Every row gives one point. Each copy is the shape, with its points in the same order, turned, moved and blurred by noise. Say if it was mirrored as well.

Shape (7 x 3):
4.3  -3.6  0.6
-1.0  8.2  -4.3
3.3  -3.8  -0.1
-0.1  0.5  -1.4
-0.7  -2.3  2.7
-1.9  -1.4  0.6
1.9  2.6  -9.5
Copy 1 (7 x 3):
3.4  -0.8  1.8
-6.6  6.6  5.5
3.0  -1.9  1.4
-2.2  2.1  2.0
1.8  0.6  -2.3
-1.4  1.4  -1.9
-7.4  -1.8  7.7
Copy 1 is: mirrored
Copy 2 (7 x 3):
1.6  -3.0  5.1
0.3  10.8  3.6
0.0  -3.5  4.3
-0.6  1.8  1.8
1.8  -1.1  0.4
0.0  -0.7  -0.2
-5.2  6.2  8.0
Copy 2 is: mirrored
Copy 3 (7 x 3):
2.1  -0.1  5.5
2.0  5.1  -7.3
2.9  -1.1  4.8
2.3  0.4  -1.0
-0.6  -3.1  1.9
0.8  -2.8  -0.4
9.3  4.0  -3.5
Copy 3 is: only turned

Shape (8 x 4):
-4.8  -4.5  2.0  1.9
-3.5  -1.6  -2.2  -1.7
-4.1  -2.7  1.7  -3.0
-0.8  -1.5  -1.8  4.8
2.2  1.3  -1.7  0.3
-5.0  -1.0  -2.1  -4.5
9.4  8.5  2.5  -4.8
-4.7  2.4  1.4  0.1
Copy 1 (8 x 4):
-4.3  4.5  4.0  3.6
1.3  0.8  5.3  2.4
-2.5  1.6  6.4  0.6
0.0  2.8  -0.7  4.7
2.1  -1.5  0.5  0.4
1.1  0.7  9.1  1.6
5.4  -4.6  -3.3  -9.8
1.7  4.4  3.8  -0.3
Copy 1 is: mirrored
Copy 2 (8 x 4):
6.4  -1.7  -0.6  -2.5
5.2  -0.5  2.8  2.5
6.4  1.6  -0.7  1.7
1.1  -4.0  3.2  -1.8
-1.4  -0.8  2.2  2.8
6.9  2.0  3.1  4.0
-9.5  5.5  -1.5  7.4
3.1  3.6  2.6  -1.2
Copy 2 is: mirrored
Copy 3 (8 x 4):
-2.9  -3.1  2.5  2.9
-2.8  2.0  -1.1  1.9
-4.9  -1.1  -1.7  1.1
3.5  0.0  1.6  2.0
2.8  1.3  -3.1  -1.3
-5.3  2.4  -3.0  2.3
4.6  -1.2  -12.8  -8.0
-0.7  -2.1  -4.2  4.4
Copy 3 is: mirrored

Shape (9 x 6):
2.3  0.0  -2.0  0.4  6.6  -2.2
1.2  3.3  -4.1  2.5  4.5  -6.2
3.5  3.3  0.9  -2.6  0.6  3.7
-1.9  -3.0  -4.7  4.1  -4.4  0.1
-4.1  -1.9  -8.4  6.9  2.7  -2.1
-5.8  2.5  3.3  -1.6  -5.8  6.5
2.8  1.0  2.0  3.9  4.1  -2.6
0.1  -0.2  -3.7  4.7  5.3  -0.7
-3.8  -1.4  3.1  -4.3  -3.4  3.2
Copy 1 (9 x 6):
7.3  -1.1  2.1  -0.5  2.5  -2.8
7.2  -4.7  -2.2  -0.2  5.3  -2.7
3.3  6.0  -0.9  4.3  2.3  -4.5
-3.2  -2.9  1.0  3.9  3.9  3.1
2.0  -9.5  2.5  2.9  1.7  0.6
-5.8  5.4  -4.3  4.9  -4.0  -1.0
9.0  0.6  -1.7  1.1  2.5  1.1
6.5  -4.3  1.7  2.9  1.7  -0.3
-3.7  5.5  -1.3  -0.1  -2.0  -0.6
Copy 1 is: only turned
Copy 2 (9 x 6):
-4.4  -1.7  2.7  -1.0  5.0  0.7
-0.7  -5.4  3.1  -0.5  6.3  2.6
-4.3  1.6  -2.3  4.8  0.7  0.0
4.8  0.8  6.3  3.0  0.6  -3.4
2.9  -0.7  11.6  0.3  4.7  1.3
3.6  8.3  -0.3  4.9  -5.1  1.3
-3.5  -2.9  1.0  -2.5  0.7  0.6
-3.0  -1.6  6.3  0.1  3.1  1.2
1.9  8.0  -2.5  0.9  -0.9  -1.3
Copy 2 is: only turned
Copy 3 (9 x 6):
-1.2  -6.2  -1.6  -1.4  0.8  4.2
-0.5  -4.3  -2.5  -5.8  4.6  6.8
4.6  -2.4  -4.4  1.6  1.4  -1.3
1.3  2.0  1.8  -8.5  -2.1  -1.0
-0.2  -3.6  6.0  -10.3  0.9  3.4
4.6  6.6  1.3  1.0  2.9  -6.1
-3.2  -5.1  -3.8  -3.2  3.3  0.2
-0.4  -6.2  1.8  -5.3  2.3  1.9
1.5  5.2  0.3  2.7  -1.0  -2.3
Copy 3 is: mirrored

Shape (9 x 6):
5.5  4.0  3.5  3.3  -5.4  0.9
-2.5  -1.1  -0.5  -4.5  4.0  2.6
-3.1  6.7  0.0  0.9  1.1  2.4
-2.2  -6.4  -0.5  -0.3  2.3  -6.6
-5.6  1.3  2.6  4.7  0.6  4.9
-3.0  -4.0  -3.7  -1.7  -1.6  -2.6
0.6  -3.2  2.0  -1.7  -1.1  -3.4
-6.4  -1.6  1.5  -5.7  0.1  -1.6
6.5  3.3  2.5  4.8  -7.2  4.0
Copy 1 (9 x 6):
7.8  -0.8  -8.3  -2.8  -1.9  1.3
-0.7  3.8  5.3  -4.6  -1.2  -0.8
-0.9  -3.0  -1.3  -7.8  -4.0  0.2
2.3  -1.4  5.0  2.3  6.9  0.6
-1.7  -3.0  -1.1  -3.6  -3.2  -6.5
2.8  -1.3  5.5  2.1  0.6  1.0
5.2  1.5  1.6  -0.2  2.9  -0.4
3.9  -1.6  8.7  -3.6  0.7  -1.5
7.6  -0.1  -9.6  -0.7  -5.5  -0.2
Copy 1 is: only turned
Copy 2 (9 x 6):
1.4  -0.7  -0.5  -3.0  -7.1  6.6
-2.9  0.2  -3.1  -4.9  1.6  -6.3
-0.1  6.0  -4.0  -3.1  -0.2  -0.7
2.6  -6.5  1.7  1.6  3.1  -5.1
2.6  1.0  -9.8  -3.3  1.0  -0.1
-1.9  -3.7  -2.4  3.1  0.0  -6.1
1.9  -4.5  1.8  -1.1  -1.5  -3.1
2.4  0.5  -1.9  -1.5  -1.5  -10.0
-1.2  -1.8  -2.9  -3.8  -7.0  8.7
Copy 2 is: mirrored
Copy 3 (9 x 6):
-0.7  -5.6  5.6  -2.5  -3.1  4.2
-2.0  3.1  -5.1  1.3  0.7  -0.3
3.1  -4.0  -4.7  -3.0  1.3  2.9
-0.6  3.2  2.6  0.8  2.6  -8.1
5.4  -0.6  -0.9  0.8  4.8  4.5
-1.2  5.0  0.5  -4.0  2.9  -4.1
-0.5  1.6  2.7  0.1  -1.6  -3.6
3.4  5.4  -3.9  -1.7  -1.3  -3.5
-1.3  -4.7  7.3  -2.9  -2.4  7.9
Copy 3 is: mirrored

Shape (12 x 8):
-5.1  -0.8  0.1  -3.4  -0.9  2.4  -3.2  1.5
2.0  5.3  -5.0  -1.9  -3.7  -4.2  4.1  0.2
2.6  0.5  -5.9  0.2  3.7  2.4  6.3  -7.4
0.6  -4.3  0.3  6.2  5.5  4.0  2.7  3.4
-4.3  1.7  -0.8  -4.5  2.5  -3.2  -0.6  -0.9
-4.4  4.0  1.4  -4.3  0.4  2.4  2.6  -1.2
-3.9  2.2  -1.6  5.3  7.1  1.2  1.6  -0.6
3.4  0.6  -2.4  -2.4  -0.8  -2.4  0.2  -5.7
0.7  -3.8  -3.7  3.7  -0.8  3.9  7.4  -7.1
0.1  3.2  -7.3  -2.1  -2.3  -4.1  -2.8  0.7
2.4  3.4  -2.2  -1.1  -2.1  4.5  4.3  -7.7
-1.8  3.1  1.7  4.0  1.9  -6.6  -0.7  1.6
Copy 1 (12 x 8):
-2.8  2.7  -4.1  -1.0  -2.1  1.0  -1.3  -4.7
1.2  7.4  -1.3  0.6  4.0  -4.1  3.4  5.0
-2.3  4.3  7.9  5.4  7.0  0.0  -2.6  1.2
-0.1  -3.5  7.4  -4.0  -1.5  0.5  -2.2  -0.5
-6.4  4.9  -3.8  0.3  -0.9  -0.6  -2.1  0.3
-0.6  2.2  -5.0  3.0  0.6  0.3  -3.6  0.2
-2.8  -1.3  2.3  -3.3  3.8  -2.9  -6.9  -0.6
-5.7  5.2  1.8  3.4  3.6  1.0  3.1  2.3
0.0  -0.3  8.4  8.2  2.4  -2.1  -0.2  -1.2
-2.0  9.1  -1.8  -2.0  4.0  -3.8  3.2  -0.6
-1.6  1.9  1.8  8.4  7.6  1.5  -0.2  0.6
-5.6  -0.4  -1.8  -4.3  0.9  -4.8  0.6  5.5
Copy 1 is: mirrored
Copy 2 (12 x 8):
2.2  -4.5  0.9  0.9  -5.2  0.8  -5.9  1.1
4.5  -8.4  1.7  -4.8  0.6  2.4  5.8  -3.4
2.5  -2.6  -0.3  3.3  -4.1  -0.7  6.8  -11.0
-6.7  0.6  3.4  4.9  0.8  -2.7  0.0  -3.3
1.9  -5.4  -4.1  -1.4  -5.1  0.4  -0.2  1.6
4.6  -7.2  -1.4  2.6  -3.1  -3.4  -0.5  -0.3
-4.5  -4.8  -1.1  6.7  -3.0  0.2  3.5  -1.6
6.3  0.2  -0.8  -1.2  -2.3  2.6  4.2  -3.9
1.6  0.5  6.4  3.2  -5.8  -3.4  6.2  -8.1
2.9  -5.6  0.6  -4.9  -1.9  6.8  1.4  -2.3
8.4  -4.0  2.5  4.3  -3.0  -0.9  4.2  -7.3
-1.5  -3.3  0.0  0.5  0.2  1.9  5.6  5.5
Copy 2 is: mirrored
Copy 3 (12 x 8):
-2.0  0.4  -3.7  -3.4  -0.2  2.5  -3.8  -5.0
2.4  0.8  -2.0  2.2  -5.0  1.7  -4.2  7.0
-2.4  4.7  2.4  2.9  0.4  10.1  2.3  5.8
4.2  -0.7  2.6  4.0  5.7  5.6  3.7  -4.6
0.3  3.6  -5.0  -5.1  -1.0  2.0  -1.1  0.5
-0.5  5.4  -7.0  0.5  0.1  4.6  -3.3  -0.8
5.4  3.8  0.5  -1.1  4.8  8.1  -0.7  -0.8
-3.9  2.1  0.4  -1.6  -0.1  1.2  -0.1  6.0
-4.0  -1.3  0.7  4.1  3.9  10.8  1.1  4.0
1.4  -0.2  1.5  -3.7  -5.2  1.3  -5.2  3.0
-5.6  3.7  -0.4  4.4  0.9  6.7  -3.5  5.1
6.9  0.5  -2.5  -3.1  3.4  -0.5  -0.7  2.6
Copy 3 is: mirrored

Shape (12 x 9):
4.4  -7.8  3.8  -0.9  -1.7  -2.0  -1.3  0.3  -0.6
10.1  -2.7  0.6  3.1  1.3  -1.9  -2.1  0.7  2.6
-5.6  0.7  -8.5  -1.1  -2.3  2.0  0.4  -1.5  1.9
2.8  -2.5  4.6  4.3  -2.7  0.6  1.1  -2.3  2.9
2.6  -1.0  0.4  1.6  -5.2  -6.0  3.3  2.5  3.3
1.3  -3.0  1.9  -3.8  -4.7  3.2  -0.5  4.3  7.4
1.1  -4.8  4.6  1.8  1.5  0.3  -2.3  -0.1  5.2
-4.1  2.9  -3.5  -0.2  -2.7  -3.3  -3.8  -1.3  3.5
-0.9  4.0  -3.5  2.1  2.0  4.5  -0.5  -3.5  -2.5
1.0  -6.0  -1.6  4.4  -2.5  -0.7  -0.1  1.8  5.5
-5.1  5.9  -3.4  6.9  6.7  2.9  -1.6  1.9  -6.8
-6.7  5.0  -5.6  -0.4  8.5  3.0  2.8  -2.4  -0.8
Copy 1 (12 x 9):
-1.7  5.0  2.9  -2.6  2.3  3.4  -3.8  5.6  0.5
-5.4  6.6  -2.2  3.5  2.2  2.3  -0.3  3.3  -3.4
3.2  -5.3  1.9  1.4  2.0  -8.0  3.3  3.7  3.4
-4.5  -0.6  3.1  3.0  0.7  3.3  -4.1  1.8  0.8
0.7  -0.3  -0.1  2.5  0.1  -0.9  -6.9  5.7  -5.4
-1.8  -3.6  -1.8  0.3  5.3  2.0  -2.2  10.5  2.0
-6.8  -1.0  1.8  -1.5  1.8  3.1  -0.8  4.9  0.0
1.6  -5.5  1.8  -0.2  3.7  -3.2  2.3  1.7  -3.8
0.2  -2.2  -0.9  2.4  -0.6  -2.5  4.3  -3.5  4.4
-5.1  0.2  2.4  1.5  3.2  -3.9  -4.0  7.1  -0.1
-2.2  -2.4  -4.3  -3.9  -2.3  -7.1  2.6  -9.6  4.2
0.0  -6.3  -2.4  -2.1  -6.7  -6.7  7.4  -1.3  4.1
Copy 1 is: mirrored
Copy 2 (12 x 9):
1.2  -5.1  4.9  -2.1  -0.8  3.0  -3.4  -2.3  0.8
-2.1  -0.6  4.6  1.0  4.1  7.5  1.2  -5.5  1.9
1.2  5.4  -2.5  0.1  -6.3  3.3  4.9  6.2  0.1
3.6  -1.3  -1.1  3.7  2.0  3.2  -2.8  -3.8  1.5
-2.8  2.7  2.0  3.4  1.1  2.3  -6.3  0.9  0.0
-3.2  -2.6  -0.1  4.6  -6.7  -0.6  -0.1  -2.8  4.4
1.2  -2.6  -1.8  0.4  -3.0  5.2  -2.2  -6.6  1.6
0.1  8.9  -1.1  -0.5  -5.6  2.8  -0.2  -0.2  1.4
4.7  4.3  -3.6  -2.4  1.3  2.0  7.5  0.6  0.3
-0.2  -1.3  -0.9  3.6  -2.6  8.0  -2.8  0.3  3.5
1.8  5.9  -9.9  -9.5  4.8  4.3  5.8  2.6  1.8
-0.2  5.6  -9.5  -5.0  -1.8  3.2  8.3  1.8  -6.1
Copy 2 is: mirrored
Copy 3 (12 x 9):
2.4  0.4  -1.5  6.5  -0.9  5.8  -2.5  0.6  -5.3
0.3  6.1  -2.5  -0.1  -3.4  4.9  0.7  0.6  -8.0
1.7  1.6  2.1  0.8  2.2  -6.5  0.7  -3.3  5.8
1.6  -1.4  -3.8  2.3  -1.1  1.3  5.2  3.9  -4.9
2.0  0.4  -9.0  3.0  -5.7  -1.0  -2.5  0.3  -1.1
-3.5  -1.4  2.8  5.1  -5.7  -2.3  -2.3  2.3  -4.9
-4.2  0.8  -1.6  4.9  1.5  2.3  2.1  2.9  -5.2
-1.7  1.3  -1.8  2.5  -1.9  -1.6  1.8  -2.9  6.2
3.0  2.2  2.7  -5.0  2.6  -0.7  4.1  1.5  2.7
-0.2  4.5  -4.8  5.7  -0.3  -2.9  -0.2  2.6  -3.6
1.6  6.1  0.0  -7.6  6.5  1.9  1.5  6.9  8.7
-2.5  0.5  1.8  -6.9  9.5  -2.7  0.2  -0.3  5.8
Copy 3 is: only turned
